Each row of a before or after table is a point. The points were changed in one or more steps. Then noise was added and the rows were shuffled. The steps act on columns, c1 being the first. What was done? A step turns or swaps two columns, mirrors them in a line or flattens them onto one, adds a multiple of one to another, or multiplies or shifts one. Angles are multiples of 10 degrees, from the lower column toward the higher: turns from -170 to 170, lines from 10 to 170 but not 90. Use the fewest steps. Two steps may share a column if one is a turn and the other turns, adds or multiplies; they go together, in the order done. Otherwise the lowest column goes first.

Before, 13 rows:
.45; -.47; -.12
.06; -.28; .36
-.21; -.43; .28
.41; -.21; -.20
.36; -.11; .85
.26; .10; -.40
.57; -.10; -.21
.19; -.15; .17
.03; -.22; -.13
-.33; .17; -.15
.72; -.31; -.37
-.58; -.28; .45
.29; .07; -.27
After:
.51; -.13; -.31
.02; -.11; -.25
-.76; -.45; .21
.45; -.54; .68
.26; -.22; .16
.52; -.35; -.36
.08; -.43; .14
-.43; .21; -.02
.36; .18; -.21
.36; .25; -.36
.70; .03; -.28
-.30; -.52; -.01
.91; -.07; -.46
Steps: multiply c1 by 1.3; turn c2 and c3 by 30 degrees

Before:
.06; -.26; .26; -.30; -.10; .14
-.16; .01; .16; -.01; -.06; .34
.12; -.03; .08; -.44; -.04; .27
-.12; .17; -.05; -.20; .11; .23
.11; -.12; .07; -.21; -.19; .21
.21; -.12; -.05; -.34; -.16; -.05
.02; .04; -.27; .03; .01; -.17
.15; .52; -.22; .24; .08; .02
.31; -.28; -.10; .04; .21; .01
.22; -.11; .15; -.28; .07; .14
.06; .09; .00; -.26; -.09; .18
.19; .42; -.28; .00; .08; -.13
-.01; .39; .03; -.13; .13; -.11
-.08; .09; -.13; -.08; .31; .06
After, 14 rows:
-.04; .00; -.34; -.18; .42; -.11
.04; .38; .01; .30; -.27; .14
.21; .33; .04; -.03; -.49; -.02
.05; .22; -.14; -.10; -.28; .22
-.10; .05; -.01; -.17; .93; .06
.16; -.37; -.25; -.41; .25; .02
-.11; .13; -.20; -.15; .34; .23
.06; -.04; .13; -.24; .04; -.20
.27; .07; .30; .05; .63; .00
.11; .41; -.14; .00; -.11; .25
.22; .31; -.07; .14; .21; .13
.18; -.15; -.19; -.43; .24; -.12
-.16; -.02; -.11; .12; -.17; .36
.14; .22; .00; .07; -.58; .21
Steps: turn c2 and c4 by 110 degrees; turn c3 and c4 by 120 degrees; multiply c5 by 3

Before, 13 rows:
.03; .27; .22; .36; .26; .09; -.12; -.58; -.10
.17; .42; -.57; -.38; .66; .00; -.40; .42; -.40
-.05; -.11; .79; -.35; -.14; -.21; -.62; -.49; .25
.08; .38; -.10; -.16; .21; -.11; .05; .30; -.64
.73; .23; .41; -.51; -.71; .28; -.76; -.26; -.17
-.13; .22; .71; -.22; -.94; .05; -.86; -.53; .41
.45; -.18; -.09; .47; .12; -.27; -.01; -.37; .29
-.01; -.19; .31; .78; .03; .19; -.41; -.20; .43
.47; .35; -.03; .54; .45; .13; -.04; -.53; .55
-.21; -.43; .69; -.25; -.43; .53; -.68; -.69; .18
.08; -.04; -.32; .39; .30; .17; .41; -.27; .56
-.09; .10; -.41; .37; .16; -.07; -.15; -.53; .11
.34; .42; .09; .58; .31; .08; .37; -.24; .62
After (13 x 9):
-.13; .43; .85; -.28; -.09; -.15; -.62; .20; -.15
.42; .42; .02; .58; .36; .16; .39; .44; .47
.31; .62; -.45; .43; .16; .10; .40; .15; .13
.36; .62; -.10; .51; .62; .08; .00; .59; .28
.63; -.63; -.56; -.37; .22; -.02; -.36; .11; .22
.01; .47; -.05; .49; .53; -.27; -.03; .05; -.09
.05; .50; .21; .77; .06; .17; -.39; -.03; .13
.16; .28; -.40; .44; -.20; -.08; -.17; .33; -.22
.29; .13; .22; .39; .09; .15; -.12; .56; -.36
.15; -.85; -.15; -.17; .19; -.12; .07; .10; -.06
-.43; .71; .70; -.25; -.21; .59; -.68; .11; -.49
-.86; .52; .73; -.24; -.31; .06; -.89; .46; .10
-.91; -.04; .31; -.57; .55; .30; -.81; .31; -.23
Steps: mirror c1 and c5 in the line at 50 degrees; turn c2 and c8 by 130 degrees; turn c2 and c9 by -50 degrees
